Each row is a point. The points of each table are mixes of a few directions, plus a little noise. How many directions does each table use, and how many do they share? Where both have some left over, give the other angles between the two spaces (their principal angles), to ten degrees, smallest first.

First (6 x 3):
[[-0.15 -0.12  0.13]
 [-0.31 -0.18  0.00]
 [ 0.77  0.41  0.21]
 [-0.38 -0.09 -0.64]
 [ 0.02  0.09 -0.37]
 [ 0.05 -0.11  0.68]]
Second:
[[ 0.02  0.01  0.01]
 [ 0.55  0.28  0.19]
 [-0.37 -0.19 -0.13]
 [-0.75 -0.39 -0.26]
 [ 0.55  0.29  0.19]]
Directions: first 2, second 1, shared 1

First (9 x 6):
[[ 0.40  0.05  0.04  0.66  0.01 -0.03]
 [-0.33 -0.62 -0.13 -0.59 -0.44 -0.07]
 [-0.21  0.60 -0.35  0.03  0.34 -0.23]
 [-0.03  0.42 -0.17  0.08  0.25 -0.23]
 [ 0.18  0.11  0.17  0.01  0.12 -0.12]
 [ 0.70 -0.24  0.73  0.45 -0.02  0.32]
 [-0.49  0.12 -0.07 -0.61  0.10  0.20]
 [-0.65 -0.18 -0.20 -0.49 -0.14  0.53]
 [ 0.43 -0.26 -0.02  0.47 -0.22 -0.37]]
Second, 8 rows:
[[-0.51  0.22  0.37 -0.36 -0.15 -0.48]
 [-0.51  0.33 -0.14 -0.83 -0.21  0.49]
 [ 0.50 -0.01  0.60  0.28  0.10 -0.17]
 [-0.05 -0.15 -0.14  0.17  0.09 -0.47]
 [ 0.10 -0.21 -0.62  0.23  0.07  0.33]
 [-0.06 -0.08 -0.71 -0.44  0.13  0.14]
 [-0.08 -0.06  0.31  0.71 -0.15 -0.05]
 [ 0.61 -0.04  0.33  0.24  0.12  0.23]]
Directions: first 4, second 4, shared 2; angles 30, 90

First:
[[ 0.72 -0.05  0.27 -0.89 -0.54 -0.34  0.15 -0.26  0.29  0.31 -0.40]
 [-0.13  0.07  0.24 -0.33  0.33 -0.14  0.00 -0.18 -0.08 -0.09  0.34]
 [-0.10 -0.09 -0.44  0.79 -0.25  0.33 -0.08  0.34 -0.01  0.01 -0.31]
 [ 0.08 -0.03 -0.09  0.10 -0.15  0.04  0.00  0.05  0.04  0.05 -0.14]
 [-0.52 -0.07 -0.69  1.46 -0.02  0.58 -0.16  0.55 -0.18 -0.17 -0.16]
 [ 0.23 -0.05 -0.08 -0.01 -0.30  0.00  0.02  0.04  0.10  0.13 -0.28]
 [-0.06  0.01  0.03 -0.02  0.08 -0.01 -0.01 -0.02 -0.02 -0.03  0.08]
 [-0.63  0.27  0.80 -0.91  1.30 -0.40 -0.01 -0.55 -0.32 -0.40  1.28]
 [ 0.33 -0.04  0.06 -0.30 -0.31 -0.11  0.06 -0.07  0.14  0.15 -0.24]
 [ 0.20 -0.03  0.00 -0.12 -0.21 -0.04  0.04 -0.01  0.09  0.09 -0.18]
 [-0.12  0.00 -0.10  0.24  0.05  0.10 -0.04  0.09 -0.04 -0.05  0.02]]
Second, 10 rows:
[[ 0.10  0.16 -0.47  0.02 -0.20 -0.23  0.08  0.18  0.08 -0.30  0.15]
 [ 0.16  0.22 -0.56 -0.07 -0.24 -0.35  0.10  0.21  0.10 -0.40  0.22]
 [ 0.25  0.35 -0.80  0.00 -0.41 -0.50  0.05  0.35  0.06 -0.56  0.23]
 [-0.30 -0.26 -0.30  0.48  0.11  0.45  0.29  0.08  0.27  0.05  0.02]
 [-0.32 -0.44  1.06 -0.18  0.58  0.58  0.02 -0.52 -0.01  0.68 -0.18]
 [ 0.22  0.19  0.30  0.15 -0.25 -0.16 -0.56  0.11 -0.49  0.14 -0.43]
 [-0.67 -0.72  0.42  0.57  0.60  1.10  0.40 -0.27  0.34  0.61 -0.15]
 [ 0.00 -0.01  0.05 -0.18  0.07 -0.05  0.09 -0.08  0.07 -0.02  0.11]
 [ 0.38  0.34  0.37 -0.59 -0.15 -0.57 -0.38 -0.09 -0.35 -0.06 -0.03]
 [ 0.17  0.17 -0.06 -0.21 -0.12 -0.29 -0.08  0.03 -0.07 -0.15  0.07]]
Directions: first 2, second 3, shared 1; angles 70
